Each row of a before or after table is a point. One or more steps were done to the points. Then noise was added and the rows were shuffled. The steps act on columns, c1 being the first. Write out the steps. A step turns or swaps two columns, mirrors them in a line or flattens them onto one, adds a multiple of one to another, or multiplies or shifts one. Angles are multiples of 10 degrees, from the lower column toward the higher: turns from -170 to 170, lines from 10 to 170 but not 90. Use the fewest steps. Two steps may share a column if one is a turn and the other turns, adds or multiplies; they go together, in the order done. Otherwise the lowest column goes first.
(in the rows, 128 means zero)

Before:
[[108 139 114]
 [100 130 122]
 [161 113 121]
 [155  30 146]
 [149 109  91]
 [145 149 103]
 [101 144 138]
 [157 113 104]
 [133 112 113]]
After:
[[104  30 145]
 [115 147 115]
 [106 145 121]
 [136 101  91]
 [149  99 122]
 [146 102 106]
 [113 154 137]
 [125 112 113]
 [155 137 104]]
Steps: turn c1 and c2 by -30 degrees

Before, 8 rows:
[[100 120 161 140]
 [161 134 110 145]
 [125 131 133 176]
 [123 120 147 113]
 [132 143  90 196]
 [107 123 129 119]
 [117 150 153 110]
 [131 144 148 110]]
After (8 x 4):
[[100 144 146 111]
 [191 145  90 199]
 [116 133 132 174]
 [189 134 111 145]
 [104 126 126 119]
 [ 91 124 149 113]
 [ 53 118 161 137]
 [ 79 151 149 112]]
Steps: add -1.5 times c3 to c1

Before, 12 rows:
[[114 138 107 107  93 132  88 121]
 [152 141 137 116 163 148 118 105]
 [151 128 122  98 184 108 111 161]
 [148 134 159 154 161 127  86 158]
 [119 133 150 128  87 138 136 122]
 [152  94  60 154 157 198 155 120]
 [ 82 146 132  88  80 135 130 103]
 [ 95 111 126 129  92 112 124  97]
 [137 131  44 148 207 158 146 113]
 [134 104 105 114 115 134 121  94]
 [ 96 100 134 118 125 156 115 120]
 [ 98 111 120 115 122 130  76 108]]
After (12 x 8):
[[153 125 124 100 185 128 111 164]
 [154 137 140 115 165 167 119 105]
 [ 81 138 133  83  82 157 130 102]
 [ 97 113 123 133  93 131 121  96]
 [ 98 109 120 117 123 150  77 106]
 [154  97  59 159 154 217 156 121]
 [119 132 151 129  86 155 136 122]
 [135 103 109 117 114 153 122  95]
 [117 134 109 107  94 151  88 123]
 [149 138 157 151 164 147  85 159]
 [138 136  44 149 208 180 145 113]
 [ 94 101 134 126 121 178 118 123]]
Steps: turn c2 and c4 by -10 degrees; shift c6 by 20

Before (11 x 9):
[[125 151 125 150 144 124  82 150 114]
 [140 144 154 178 115 132  85 111 115]
 [150 115 130 111 159 113  76 147 105]
 [ 96 115 112 102 119 137  89  68 158]
 [ 95 120 141 112  98 184 116 127 122]
 [148 138 107 116 152 148 125 144  92]
 [109 133 136 157 128 149 102  98 174]
 [ 95 102 117  97 163 148 136 121  86]
 [102 106 149 104 104 178 135 114 150]
 [112 118  99 125 134 103 127 119 128]
 [103 156 162 129 112 149 120 103 144]]
After, 11 rows:
[[ 86 104 137 134  94 182 131 140 119]
 [ 87  88 122 113 106 136  84 188 158]
 [ 97  62 156 123  94 178 115 124 151]
 [155  86 122  96 141 116 165 174 106]
 [ 83  53 103  79 135 148 116 121  88]
 [106 100  99 120 133 102 121 131 127]
 [125 195 122 135 153 126 167 165 116]
 [ 93 211 167 138 116 149 109 144 148]
 [153 157  96 102 140 153 144 124  93]
 [104 144 149 149 147 149 108 161 175]
 [143 176 153 173 152 131 127 173 111]]
Steps: multiply c1 by 1.3; multiply c2 by 3; add 0.3 times c9 to c3; turn c4 and c5 by 40 degrees; turn c7 and c8 by -110 degrees
